Each row of a before or after table is a point. One or more steps were done to the points. Then noise was added and the rows were shuffled. The steps act on columns, c1 being the first. Write out the steps. A step turns or swaps two columns, mirrors them in a line or flattens them onto one, adds a multiple of one to another, or multiplies or shifts one. Angles are multiples of 10 degrees, from the lower column toward the higher: turns from -170 to 170, lines from 10 to 170 but not 90. Use the fewest steps. Two steps may share a column if one is a turn and the other turns, adds or multiplies; they go together, in the order done. Otherwise the lowest column goes first.

Before (13 x 3):
[[ 2.5  0.5 -3.3]
 [-4.2 -4.6  5.1]
 [ 6.4 -2.1 -2.8]
 [-0.5 -4.2 -2.8]
 [ 3.0  1.1 -4.6]
 [ 1.4 -2.4 -0.9]
 [ 2.3  3.8 -2.9]
 [ 2.9 -1.1 -4.4]
 [-2.1 -3.1 -3.8]
 [ 1.8 -2.5 -0.3]
 [-0.4 -0.2 -3.4]
 [ 1.3 -1.9  3.4]
 [ 4.9 -3.0 -3.2]]
After (13 x 3):
[[-0.5  2.4  3.6]
 [ 1.6  2.3  0.0]
 [ 4.2  2.9  2.2]
 [ 2.7  3.8  2.2]
 [-3.6  1.3  3.1]
 [-0.4  0.7  3.1]
 [ 4.7  0.6 -3.9]
 [ 2.4  2.5 -0.6]
 [-1.8  4.9  1.3]
 [-5.2  4.2  2.6]
 [ 2.1  2.4 -6.1]
 [-1.6  0.7  4.7]
 [-1.6 -2.4  4.0]]
Steps: turn c2 and c3 by 160 degrees; add -1 times c3 to c1

Before:
[[-6.4  0.5 -5.4  6.7 -1.7  3.0  0.5  0.1]
 [ 2.1  3.4 -3.2 -1.1 -1.2 -0.4 -1.8 -1.2]
 [ 3.4  2.3 -2.6  1.5 -0.5  2.8 -0.1 -0.2]
 [-1.4  6.0  5.1 -2.5 -0.9 -2.1 -2.2 -0.5]
 [-2.0  0.1  2.8 -3.3 -0.8  1.7  0.9 -0.1]
 [ 1.2  0.9  3.2 -1.1 -1.8 -0.5  1.9  0.3]
 [ 2.1 -0.6  2.0 -3.9 -2.7 -2.0  0.5 -1.6]
 [ 0.0 -0.6  6.7 -0.4 -3.8 -1.6 -3.1 -0.7]
 [ 0.4  2.3 -3.3  5.1  2.7  2.8 -0.3 -5.0]
 [-7.3 -4.1  0.0  6.2  0.2  3.0  1.1  6.0]
 [-8.0 -1.8  1.0  2.3 -0.4  1.6 -2.0  1.0]
 [ 1.4  1.9 -3.6  2.0  0.5  5.1 -3.3 -2.0]
 [-4.1 -4.5 -1.5  3.5  2.3 -0.5  0.0  3.8]]
After:
[[ -6.4   1.5  -1.5   3.5   2.3   0.0   0.0   3.8]
 [  1.6   7.0   3.3  -1.2  -1.9   0.2   1.7   0.2]
 [  0.3  12.0   5.1  -2.7  -0.7   0.2  -2.5  -0.6]
 [-11.6   1.9   0.1   6.3  -0.1   0.0   1.1   6.1]
 [  0.2   5.2   6.6  -0.5  -3.6  -0.1  -3.0  -0.7]
 [  2.6   8.4  -2.6   1.5  -0.5   0.0   0.2  -0.2]
 [-11.2   6.7  -5.4   6.7  -1.7   0.0   0.5   0.0]
 [  2.7   9.4  -3.2  -1.0  -1.2   0.0  -1.5  -1.3]
 [ -9.4   3.9   1.0   2.2  -0.6   0.0  -1.9   1.0]
 [  0.0   7.9  -3.7   1.9   0.5  -0.2  -3.4  -2.1]
 [  4.9   5.4   2.0  -3.8  -2.8  -0.1   0.6  -1.8]
 [  0.4   6.0   2.9  -3.4  -0.7   0.1   0.8  -0.1]
 [ -3.2   8.3  -3.4   5.3   2.9   0.0  -0.4  -4.9]]
Steps: add -0.7 times c4 to c1; shift c2 by 6.0; multiply c6 by 0

Before:
[[ -3.8   5.0  -2.0  -0.6  -1.5  -1.7  -2.9  -0.6  -0.2   0.5   0.6   4.7]
 [ -4.0  -0.7  -0.5   1.8  -2.2   1.0  -0.2   2.4  -1.8  -5.2  -2.7  -4.0]
 [ -5.5   3.1   0.9  -0.5  -0.2   1.0   2.6   1.0  -1.3  -3.5  -1.6   5.9]
 [ -5.4   9.5   4.2   0.3  -1.4   1.7   1.6   1.7  -2.5  -0.5  -0.7  -1.1]
 [ -4.2   1.5  -1.3   1.1   3.8  -0.5   3.1   3.8   0.1 -10.8   1.4   2.5]
 [  0.0  -1.1   1.1   0.9  -1.5  -1.7   2.2   2.5   0.1  -0.9   0.3   2.9]
 [ -2.5   2.0  -1.1   1.1   3.6   2.3   3.1  -0.1  -1.7   0.5  -1.5   3.4]
 [ -4.1  -0.7   1.3   1.1   6.0  -0.1   1.9  -2.7   1.7  -0.1  -0.4   4.2]
 [ -1.5   3.5   0.6   4.2  -1.1   2.4   1.9  -4.3  -2.2  -0.4  -1.0   3.8]
 [  4.9  -0.8   0.0  -1.2  -1.9  -1.7   2.7   1.4   5.2  -3.6  -2.0   5.5]
 [ -1.8   6.1   2.8   3.3   1.4   0.8  -0.9   2.2  -0.9  -0.6  -2.4   4.5]
 [  2.0  -0.7   4.2  -1.5   0.3   1.8  -5.5   3.4  -1.9   0.1  -0.2  -1.3]]
After (12 x 12):
[[ -1.5   4.2   0.9   4.1  -0.9  -2.6   2.3   4.7  -2.3  -0.3  -0.4   3.7]
 [ -2.7  -1.5  -1.0   0.8   3.6  -3.2   1.5   1.6  -1.4   0.5  -3.9   3.5]
 [ -4.0   5.5   1.4   1.0   6.2  -1.7  -0.3   0.5   1.3   0.0  -4.6   4.4]
 [ -5.4 -12.5   4.2   0.4  -1.4  -1.8   1.2   7.7  -2.4  -0.5   0.1  -1.2]
 [ -5.5  -4.5   0.8  -0.4  -0.4  -2.7   0.1   2.4  -1.6  -3.9  -1.8   5.8]
 [ -3.9  -4.3  -2.1  -0.8  -1.2   3.5  -1.2   4.8  -0.4   0.8   1.6   4.6]
 [ -2.0 -10.0   3.2   3.3   1.3   0.6   0.6   4.2  -0.9  -0.8  -3.3   5.0]
 [ -0.3  -3.1   1.1   1.0  -1.2  -2.0  -2.3  -2.9   0.4  -1.0   1.2   3.0]
 [ -4.2  -8.0  -1.6   1.2   3.6  -2.9  -1.3  -0.6   0.1 -10.9  -1.0   2.6]
 [  1.6  -5.6   4.3  -1.0   0.4   5.3   2.8  -2.1  -2.0   0.3  -0.4  -1.5]
 [ -4.1  -3.5  -0.6   1.9  -2.1  -0.2   1.0  -2.0  -1.6  -5.0  -1.3  -4.1]
 [  4.5  -1.5   0.0  -1.1  -2.0  -2.2  -1.9  -1.5   5.2  -3.7  -0.8   5.6]]
Steps: turn c2 and c8 by 120 degrees; multiply c2 by 2; add -0.7 times c5 to c11; turn c6 and c7 by 100 degrees

Before:
[[ 3.5 -1.6  2.8  1.2 -3.2 -0.9  2.5  1.0  1.8 -0.1  1.4  2.7  3.2 -4.3
   1.9 -0.1  3.3 -3.2]
 [-0.4  3.7  2.0  2.5 -3.7  0.2 -0.3 -3.4 -2.5  2.1  1.3  1.8  1.3 -4.6
   2.3  2.3 -0.2 -3.8]
 [ 6.6 -1.9 -2.5 -1.3  2.5  4.2 -4.2 -4.2  3.8 -3.0  3.4 -1.6  0.5  2.9
  -3.9 -4.8 -3.7  5.3]
 [ 0.6  2.4  3.8  6.1  1.8  2.2 -3.4  4.3 -2.9  2.7 -3.8  3.7 -1.4 -2.7
   2.3  2.5 -0.8  1.9]
 [-0.5  3.4  2.1  2.5 -3.1  0.0  4.1  1.4  1.3  3.6  1.6  1.7 -2.4 -1.1
   1.6  2.4  1.8  0.1]
 [ 1.9  0.6 -2.4 -4.8  4.6  2.4 -0.2 -0.2  2.0 -3.6  2.0  2.1  2.2 -0.1
  -3.7  0.1 -1.7  1.0]
 [-0.2  2.0 -1.6  6.6  4.8  2.9 -2.1  2.3 -3.5 -3.3  0.4 -0.3  0.1 -0.8
  -4.9 -1.1  2.2  4.5]
 [ 1.3 -4.4  1.8 -4.6  3.1  7.3 -1.4 -2.6  0.8 -1.7  5.5  1.9  5.4  3.0
  -8.2 -4.3 -2.1  5.7]
 [ 0.3  0.3  2.3 -2.0  3.1  1.1  2.6 -5.1  5.2 -3.8  2.5 -0.4  5.4  0.3
   1.4 -2.8 -0.5  2.5]
 [ 5.6  2.5  7.0 -1.1  1.0 -2.0  3.7 -3.0  0.2 -1.9  4.3  2.9  2.0 -1.1
  -2.0  0.5  0.3  0.0]
 [-1.9  0.1 -1.6  5.2  0.3 -0.8 -0.8  4.8 -3.5 -0.9 -2.2  0.2  1.4 -0.5
  -3.7 -0.9 -5.8  3.6]
 [ 1.3  4.1  0.2  5.5 -0.2 -3.5 -2.1  2.2 -4.7  7.4 -1.8  6.1  1.2 -1.7
   0.9  0.2  2.8  1.8]
 [ 0.0  3.2  0.4  3.4  0.9  2.4 -1.3  1.9 -2.6  0.1 -6.2  2.5  0.1 -4.8
  -6.9 -0.8  0.8  7.5]
 [ 0.4  4.6  4.1  3.0 -1.0 -0.3  2.9  0.3 -0.7  1.5 -0.2  6.4 -1.5 -3.3
   1.3 -4.1  1.3 -3.8]]
After (14 x 18):
[[ 0.1  2.9  0.6  3.5  0.2  2.8 -1.3  1.6 -1.4  0.5 -1.1  2.4  0.1 -4.9
  -6.8 -0.8  2.2  7.5]
 [ 5.5  2.7  6.9 -1.7  1.9 -2.3  3.5 -3.3  0.0 -0.9  3.7  3.3  2.0 -0.6
  -1.7  0.5  0.1  0.0]
 [ 3.5 -1.9  2.7  0.9 -2.4 -1.4  2.3  1.2  3.8 -2.6 -0.4  2.8  2.8 -4.1
   2.1  0.0  1.4 -3.0]
 [ 1.9  0.7 -2.0 -4.5  5.5  2.5  0.0 -0.6  0.5  1.3  2.4  1.9  2.3 -0.3
  -3.2  0.5 -2.9  0.8]
 [ 0.0  3.6  2.1  2.4 -3.8  0.2 -0.4 -3.2 -2.2 -1.5 -1.2  2.2  1.1 -4.2
   1.8  2.7  1.7 -3.8]
 [-1.6  0.5 -1.9  5.7  0.5 -1.3 -1.1  5.1 -6.4 -0.1  0.6  0.6  1.3 -0.7
  -3.7 -0.9 -1.9  3.5]
 [ 0.5  2.7  3.6  6.2 -0.7  2.1 -3.6  4.0 -2.9  3.3 -2.5  3.8 -1.1 -2.5
   2.5  2.2  1.1  1.9]
 [ 1.3 -4.5  1.6 -4.8  3.2  7.6 -1.5 -2.6 -0.9  1.3  9.5  1.9  5.3  2.6
  -8.4 -3.8 -2.5  5.1]
 [ 0.2  1.9 -1.5  6.8  5.6  2.7 -2.4  2.3 -1.0  1.8  3.9  0.1  0.3 -0.8
  -5.0 -1.4  3.7  4.3]
 [ 0.2  0.2  2.4 -1.6  4.8  0.2  2.9 -4.9  3.2 -0.2  3.8 -0.7  5.9  0.5
   1.1 -3.0 -3.9  1.9]
 [-0.5  3.2  2.8  2.2 -4.4 -0.1  3.8  1.3  1.6 -0.3  1.3  1.5 -2.3 -1.1
   1.8  2.6  1.4  0.7]
 [ 1.5  4.4  0.2  5.5 -5.5 -3.7 -2.1  1.9 -1.5  4.1 -0.3  6.2  1.0 -1.7
   0.9  0.4  5.0  1.8]
 [ 0.8  4.8  4.5  2.8 -2.1 -0.6  2.2  0.2  0.2 -0.5 -3.2  6.5 -1.8 -2.9
   1.9 -4.4  1.1 -4.3]
 [ 6.2 -2.0 -2.7 -1.2  4.3  4.2 -4.4 -4.1  0.1 -0.3  7.2 -1.6  0.7  2.9
  -3.7 -5.0 -5.5  4.9]]
Steps: turn c5 and c10 by 50 degrees; turn c9 and c17 by -40 degrees; add 0.7 times c18 to c11
